Each row is a point. Each copy is the shape, with its points in the same order, turned, moved and blurred by noise. Is it also mirrored, or only turned?
(in the rows, 128 means zero)

Shape (7 x 2):
[[169 149]
 [ 98  85]
 [121 127]
 [100 244]
 [105  89]
 [167 148]
 [156 141]]
Copy 1 (7 x 2):
[[149  76]
 [157 187]
 [134 142]
 [ 27  96]
 [167 193]
 [143  98]
 [149 115]]
Copy 1 is: mirrored
Copy 2:
[[165 137]
 [ 78  96]
 [113 128]
 [122 249]
 [ 88  96]
 [157 136]
 [149 132]]
Copy 2 is: only turned

Shape (6 x 3):
[[ 99 129  97]
 [111 180 162]
 [103 125 152]
 [113  91 203]
 [130 185 142]
 [207 208 101]]
Copy 1 (6 x 3):
[[112 117  98]
 [ 72 181 130]
 [ 99 125 147]
 [104 134 210]
 [ 91 191 104]
 [154 235  67]]
Copy 1 is: only turned
Copy 2, 6 rows:
[[104 123  91]
 [109 145 176]
 [115 101 139]
 [137  55 171]
 [118 163 158]
 [179 226 130]]
Copy 2 is: only turned

Shape:
[[ 58 164 137  81]
 [ 80 131 153 152]
 [174  18 139 119]
 [102  97 135 209]
 [ 97 160 124 146]
 [ 83 153 180 164]
 [205 154  61 189]
 [105  73 141 133]
 [166 124 189 121]
 [160 149  99  78]]
Copy 1:
[[197 101  74  93]
 [145 100 103 155]
 [ 61 107 213 112]
 [ 81 115 103 193]
 [154 138  91 142]
 [166 101 104 171]
 [112 246 136 172]
 [102  92 145 120]
 [167 118 194 148]
 [157 181 146  79]]
Copy 1 is: mirrored
Copy 2:
[[ 47 152 153 102]
 [ 92  84 147 137]
 [145 114  61 234]
 [148  49 135 134]
 [117 116 152  99]
 [100  92 187 130]
 [244 134 128 109]
 [105  97 102 165]
 [131 142 165 204]
 [138 197 117 140]]
Copy 2 is: mirrored

Shape:
[[ 92 100 130 202 106  41]
 [101 110 134 126 162 158]
 [152 115 100 165 106 143]
 [142 139 117  98 107 143]
 [122  96 160 104 146 155]
 [117 134 117 117 116 153]
 [124 109 103  65  88  87]
 [122  95 128  87 125 145]
 [181 158 145 101  74  93]
 [175 149 106 145 106 159]
 [128 126 196 138  72 120]]
Copy 1:
[[ 85 110 143 224 126  88]
 [ 84 121 136 105 154 164]
 [129 131  93 157 131 169]
 [151 149 104  92 127 132]
 [124 106 157  90 125 163]
 [127 153 110 100 140 158]
 [134 121 100  96  93  71]
 [130 114 125  84 107 138]
 [198 151 106 141 119  99]
 [156 148  88 138 145 171]
 [167 148 179 164  93 147]]
Copy 1 is: only turned
Copy 2:
[[101 149 117  97 249 111]
 [127 102 125 163 126 152]
 [164 164 117 106 153 165]
 [153 126 115  97  93 129]
 [135  85 146 137 123 149]
 [130 132 108 126 106 145]
 [134  84  81  54 125 122]
 [136  84 117 116 104 166]
 [176 136 140  42 121  82]
 [189 175 124 109 109 141]
 [120 149 185  74 132 116]]
Copy 2 is: mirrored
Copy 3, 11 rows:
[[ 66  77 137 162  65  51]
 [122 111 133 114 173 121]
 [126 101  86 170 121 133]
 [149 133  98 111 111 145]
 [148  92 140  95 154 133]
 [122 126 104 112 132 146]
 [144 118  75  68  75 104]
 [147 100 101  85 140 129]
 [177 128 116 125  44 143]
 [155 131  89 171 118 158]
 [123  79 158 116  67 162]]
Copy 3 is: only turned

Shape (12 x 6):
[[ 74  62 148  84 101 121]
 [172 148 161  52 102 197]
 [133 170 101 163 134 162]
 [152 196 118 134  84  69]
 [134 121 173  54  80  82]
 [136  93  68 185 116  67]
 [ 99 119 195 127 120 135]
 [148 140 180 131 105 155]
 [123 195 105  92 111 139]
 [103 136  87  79  62  71]
 [ 80 129 188 153  84 184]
 [118 100  83 204 181 110]]
Copy 1, 12 rows:
[[ 60 107 130  88  77  70]
 [108 138 142  38  87 203]
 [145 121  83 136 137 172]
 [171 211 110 105 144 119]
 [ 97 172 161  45 101  88]
 [179 110  71 130 116  57]
 [ 84 119 162 121 119 132]
 [125 135 156 114 104 169]
 [110 173  72  79 133 165]
 [115 198  69  65 108  66]
 [ 68 128 143 160  77 162]
 [167  59  77 159 153  89]]
Copy 1 is: only turned
Copy 2, 12 rows:
[[ 85 118 171  73  80  95]
 [193 200 173  66  99 167]
 [152 154 109 159 156 155]
 [147 214 113 142 167  59]
 [135 193 188  62 109  56]
 [135 102 100 183 119  46]
 [ 99 158 204 121 127 128]
 [147 188 186 138 118 138]
 [152 189 105  91 165 128]
 [113 174  93  77 114  45]
 [ 75 180 179 140 101 175]
 [135  65 123 196 157 106]]
Copy 2 is: only turned
Copy 3 (12 x 6):
[[ 69  94 145 140  66  54]
 [147 155 136  57  17 139]
 [126 155  85  83 156 147]
 [177  72 100  50 169 101]
 [163  79 164  83  65  57]
 [147  76  42 156 157  92]
 [104 120 173 113 110 119]
 [141 119 161  90  96 153]
 [122 137 102  33 118 107]
 [114  61  83  58 105  38]
 [ 49 110 181  95 110 158]
 [115 146  75 184 181 107]]
Copy 3 is: mirrored

Shape:
[[ 91 197 170 121 148 160 149  64]
 [ 92 134 103 135 136 107 129 124]
 [179 111 150 148 155 132 135 177]
 [139 101 147 156 131 156  83 127]
 [114 163 162 106 122 169 123 150]
 [ 96 115  70  78  83 105 162 103]
 [ 65  98  77 166 159  99 174 139]
 [129 107 152 111 135 160 134 117]
 [109 158 190 109 173 135 107 106]
 [ 63 107 135 162 126  87 166 123]
 [106 208 163 131  97 137 121  75]]
Copy 1:
[[129 249 165 161 130 153 119 113]
 [114 143 121 147 124 109 131 138]
 [189  90 159 170 149 141 120 156]
 [140 113 148 160 118 174  66 133]
 [144 165 135 152 119 190 143 155]
 [106 136 104  99  92 118 165  70]
 [ 95 107 108 185 148  74 148 108]
 [140 136 160 139 141 172 117 100]
 [123 193 184 144 166 166 106 158]
 [ 78 128 157 189 121 101 154 111]
 [132 233 154 142  75 155 120 137]]
Copy 1 is: only turned
Copy 2 (11 x 8):
[[159 148 162 139  83 126 155  47]
 [129 177 114 109 141 127 117 117]
 [182 131 150 122 170 104 136 172]
 [154 104 110 166 157 140 113 133]
 [135 117 150 128  79 120 152 136]
 [107 152 127  38 125 164  79 107]
 [114 218 129  90 195 178 142 118]
 [139 101 141 127 135 136 143 116]
 [141 133 132 149 112  86 157  78]
 [ 93 190 154 122 179 143 121 106]
 [146 153 170 149  59 125  97  63]]
Copy 2 is: mirrored
Copy 3 (11 x 8):
[[121 164  82 117 237 110 117  97]
 [ 86 145 139 132 135 126 127 103]
 [148 110 158 186 163 165 163 150]
 [161 111 142 148 160 167  88 118]
 [136 148  89 128 173 130 122 160]
 [112 152 108 114  82  72 138  95]
 [ 40 144 144 146 111 182 147  96]
 [159 108 105 131 155 142 134 124]
 [130 111 134 110 229 127 127 134]
 [ 43 115 108 156 139 136 130  93]
 [119 169  98 146 221  83  79 101]]
Copy 3 is: mirrored

Shape:
[[ 81 159 133 121  64 132 169 161  93]
 [174 107 179  69 165  73 118 177 134]
 [196 190 109 141  88 156  82 134 118]
 [151 167 129  41 172 163  59 155 172]
 [ 77  90 159 164 153  89 145 181  47]
 [182 207  77  76 100 177 124 103 128]
 [102 103 169 139 129 160 172 111  66]
 [196 178  92  92 152 199 130 167 172]
 [151 222  72 150 116 132 119 101 149]
 [126 144  58 105  86 175 184  93 134]
 [ 90  61 145 169  93 121 138 157  94]
 [176 106  90  53 162 162  81 137 120]
 [ 99 114 164 147 103 132 147 118 124]]
Copy 1, 13 rows:
[[109 156 152 141  21 109 104  95 163]
 [150  95 118 182  50  90 132 247 137]
 [209 198 120 156 118  95 118 138 175]
 [164 144   9 193  96 120 111 195 144]
 [ 63 118 188  94  63 104 102 181 103]
 [217 196  72 172  74 121 160 102 145]
 [121 127 172 149  57 130  95 118  71]
 [188 187  69 195  98 183 151 171 163]
 [166 180 104 160 134 100 180  89 172]
 [180 136 110 140  56 172 163  58 144]
 [112  92 188 102  76 134  74 145 141]
 [201 130  44 131  83 146 125 191 113]
 [124 101 162 163  79 115  98 112 134]]
Copy 1 is: mirrored
Copy 2 (13 x 9):
[[166 151 145 151 105 159  97 220 146]
 [125 107 139  42  60 106  75 114 175]
 [196 103 148 194  46 156 100  96 136]
 [138 187  90 122  56 124  84  39 155]
 [102  79 100 113  96 113  52 236 118]
 [235 152 130 175  91 132 135  84 142]
 [157 106 125 108 141 151  62 194  79]
 [205 131  69 144  99 172 111  57 177]
 [175 113 118 207  82 140 180 108 147]
 [202 138 131 180 180 145 127 134 159]
 [110  82 148 150 142 149  35 201 141]
 [172 144 106 128 108  79  53  59 156]
 [123 110 152 134 129 173  88 177 116]]
Copy 2 is: mirrored

Shape, 14 rows:
[[ 73 145 103 129 146 151 156 139 125 249  35]
 [131 131 124 138 123 139 166 179 137 115 149]
 [139 161 139 129 120  70 154 132 131 111 110]
 [119 118 106 106 133  79 149 109 120  87 128]
 [118 130 153  82 154 136 138 132 141 164 135]
 [131 123 140 140 125 145 157 117  88 140 113]
 [145 143  77 139 134 119 152 114 115 166 153]
 [111 133 130 123 137 117 138 116 137  94 127]
 [120 167 143  93 142 149 164 164  72 122 123]
 [ 83 166 148 132 126 145 138 106 127  97 122]
 [116 145 112 111 155 101  36 236 141  92 122]
 [135 140 144 154 173 120 167 124 131  97 139]
 [147 156 151  87 140 151 155 125 141 109  82]
 [102 134 140 156 132 136  94 173 134 139 124]]
Copy 1, 14 rows:
[[ 86  98 123 191 201 240 165  83 106  89  96]
 [124 159 159 130 124 150 124 161 168  92 120]
 [128 140 158 134 187  92 122 155 117  93 127]
 [104 131 115 101 163  79 138 147 139  72 125]
 [106 101 138 126 158 148 150 126 162 150 123]
 [151 105 145 127 134 140 150 117 128  83  95]
 [159 141  98 146 157 144 178 145 147  86 139]
 [109 126 137 112 137 105 124 127 133  93 141]
 [143 115 181  73 163 174 144 142 141  97 117]
 [113 104 164 114 123 128 126 117 110  88 165]
 [ 91 194 101  71 151 167  51 182 100 160 127]
 [152 125 147 126 147 111  98 122 168  83 144]
 [114 142 184 104 165 123 142  81 140 120 118]
 [116 134 124 138 121 171  94 149 108 124 122]]
Copy 1 is: only turned
Copy 2:
[[152 188  83 123 130  40 166 143  57 145  81]
 [131 127 122 158 149 144 139 166 156 170 160]
 [116 116 153 168 123 137 137 152 172 136  85]
 [139 102 140 143  82 126 158 151 188 110 128]
 [133 103 139 124 122 112 124 189  95 122 141]
 [155 140 157 139 121 134 153 119 116 148 132]
 [167 151 161 126 150  94 131 140 164 130 148]
 [123 102 127 132 118 145 155 146 162 112 136]
 [167 147 140 204 130 151 151 161 113 120 144]
 [108 120 136 148 139 153 185 136 125  96 136]
 [ 52  95  67 223 109 100  73 126 150 120 181]
 [149  77 154 155 162 138 161 142 151 132 142]
 [159 108 110 147 123 164 124 163 109  98  91]
 [ 80 135 113 153 142 119 129 117 112 146 159]]
Copy 2 is: only turned
Copy 3, 14 rows:
[[ 91 133  12 187 185 162  90 104 118 137  37]
 [144 148 131 142 130 164 108 147 114 102 154]
 [132 121 159 141 137 132 136 143 111  81  81]
 [119 114 162 116 156 119 147  99  88  81 117]
 [145 176 113 136 156 136 131 113  92 151  98]
 [106 108 110 154 143 134 132 141 108 144 125]
 [155 108  99 149 154  86 104 114 124 108 131]
 [110 144 136 113 144 134 155 125 109 103 118]
 [108 159 113 184 129 128 134 161  57 123 136]
 [ 78 169 124 139 149 125 170 142 129 109 124]
 [115 200 105  62  51 151  80 122  64  64 105]
 [141 126 134 110 166 133 153 177 111 107 128]
 [139 150 113 156 128 158 195 129  88 115  96]
 [101 165  99 103 107 149  94 140 128 120 106]]
Copy 3 is: mirrored
Copy 4:
[[133 205 182  75 112 107  44 166  19 214 112]
 [114 173 124 110 138  89 154 122 114 127 119]
 [ 91 116 181  96 113  91 120 142 148 146 122]
 [110 102 132  79 104 109  92 122 159 128 123]
 [131 132 134  97 123  93 117 152  69 144 175]
 [122 152 168  91 146 145 117 134  94 126 119]
 [161 148 165 124 152  89  79 120 117 125 111]
 [110 137 126 101 122 119 107 132 146 139 146]
 [ 83 150 138  69 165  95 123 174  83 100 127]
 [ 75 153 136 103 144 145  93 140 128 137 170]
 [106 169  69 145  56  77 135 237 143 124 117]
 [123 127 135  97 170 118 141 141 147 158 132]
 [110 162 167  44 131 110 128 163 118 134 180]
 [104 176 121 146 106 125 129 170 102 151 126]]
Copy 4 is: only turned

Shape:
[[ 76 109 126 190  69 206 141 132 148 115 119 152]
 [110  63 137 202 127 164 117 130 107 126 101 168]
 [228 147 143  77 129 165 136  83 134 159 158  66]
 [136 163  90  81 156 206 151  53  88 115 142 122]
 [152 143 142 165 174 135  96 173 150 105 108 187]
 [168 129 165 163 157 101 144 126 125 113 109 197]
 [112  67 135 157  94 204  67 103 168  69 141 130]
 [124 139 121  84 169 126 165  85  77 100 178  86]
 [168 146 121  33 107 129 129  58  97 135 151 129]
 [134 140 136 179 160  99  69 156 139 168 135 173]
 [136 146 167 170 162 106 120  85 185 125 138 156]
 [100 143 104  58 147 169 141  95 107 146 121 113]
 [144 169 165 205 116 116  78 151 127 101 133 168]
 [149 123 123 153 132 108 137 169 162 110 133 166]
 [124 131 222 156 140 144 118 162 140 118 105 164]
 [157 150 111  93 131 126 132  85 113 120  75  80]]
Copy 1, 16 rows:
[[123 155 152 174 103 205 100 142 181 115 135  93]
 [170 124 121 201 137 185 126 134 147 173 119 114]
 [141  94 202  73  81  64 169  80 104 149 187 104]
 [100 104 139  69 123 158 111  50  75 145 166  69]
 [189 143 159 118 195 184 186 135 146 154 117 142]
 [164 159 159 145 168 161 178  97 113 177 125 181]
 [144  49 148 162 116 196 136 119 207 109 141 104]
 [113  98 130 104 157  94 112  73  53 104 155 113]
 [102  88 145  45  95 109 121  76  90 158 173 162]
 [199 155 131 118 200 133 141 151 168 180 152 150]
 [140 147 176 137 193 119 154  72 180 159 135 155]
 [ 83 103 137  71 131 126  96 112  90 155 141  90]
 [226 160 167 133 172 170 132 116 168 123 133 172]
 [146 157 138 129 161 148 187 146 142 127 132 159]
 [169 133 219 156 169 167 129 147 136 153 110 160]
 [135 116 142  70 103  99 133  82 108 153  86 109]]
Copy 1 is: only turned
Copy 2 (16 x 12):
[[117 112 162 157 118 174  36 125  88  93  89 134]
 [119 102 128 175 113 127 111 165  57  72  80 153]
 [152  96 162  77 198 148 203 112 127 178 123  69]
 [156 118 107 103 249 127  94  81 125 123 115  98]
 [111 108 137 194 147 140 149 158 152 119 127 214]
 [143 123 153 126 156 122 168 165 107 119 104 226]
 [136  45 126 167  94 160  97  81 110  95 128 122]
 [159 149 112  73 200  66 129 107 135 111 165 110]
 [128 103  92  38 189 114 149  88 130 182 113 117]
 [ 90 141 143 194 120  99 164 146 122 167 101 188]
 [179 127 174 158 131 104 134 117 131 171  95 185]
 [140 119  94  97 206 113  84 135 152 158 115 108]
 [ 83 130 198 161 121 116 155 110 137 117 100 210]
 [144 149 135 152 118 161 141 148 126 139 141 187]
 [114  80 198 137 123 115 119 183 123 128 120 198]
 [145 131 113  90 154 121 148 135 184 125  84  92]]
Copy 2 is: mirrored
Copy 3:
[[ 85 123 165 119  25 114 150 126 150 118 124 147]
 [ 74  95 150 169  93 112 161 131 135 129  69 142]
 [236 164 148 107 121 200 155  68  74 182 108 122]
 [126 167 126  62 130 188 195  31 129 156 124 146]
 [105 144 177 190 157 142  98 117 139 103 115 156]
 [113 184 131 207 146 144 133 131 126 119  84 164]
 [122  67 156 147  51 168 165 106 147  74 125  99]
 [137 166  90 122 158 165 199  71 110 187 164 107]
 [194 167  63  87 139 191 165  82  98 138 119 155]
 [112 106 134 204 140 130  67 107 116 148 111 178]
 [135 161 126 216 102 182 109  96 158 148 117 145]
 [134 137 104  58 139 176 156  92 145 175 137 148]
 [ 97 152 144 206 101 120  74 100  93  97 121 129]
 [148 152 155 182 130 115 126 135 143 119 141 164]
 [ 87 158 158 172 114 174  98 175 115 128 107 121]
 [180 169 106  92 144 142 130  76 148 157  88  97]]
Copy 3 is: mirrored
Copy 4 (16 x 12):
[[ 85 196 133 180 126 176 115  97 140 173  97 131]
 [121 133 116 190 143 178 100  73  95 150  84 165]
 [172 119 126  13 156 112 124 139  92 134  99  74]
 [ 63 157 130  34 149 176 146 118  82  98 123 115]
 [157 121 135 188 168 152 110 166 111  86 129 179]
 [173 113 163 160 171 142 151 111 101  96 135 182]
 [ 91 124 152 172  83 185  48 112 123 131  94  96]
 [112  85 118  65 131 151 205 142  67 138 149 114]
 [107 119 141   7 117  90 154 123  91 106 119 141]
 [160 118 117 166 176 122  74 158  87 146 151 207]
 [155 118 165 133 173 127 100 113 112 126 188 152]
 [ 48 112 101  51 168 139 144 128 116 120 113 136]
 [146 158 159 207 141 107  92 164  75 120 139 163]
 [164 124 120 160 136 144 133 154 144 123 141 159]
 [129 109 184 189 193 116 109 135 123 128  92 146]
 [117 126  86  80 155 100 146 110  98  87 124  93]]
Copy 4 is: only turned
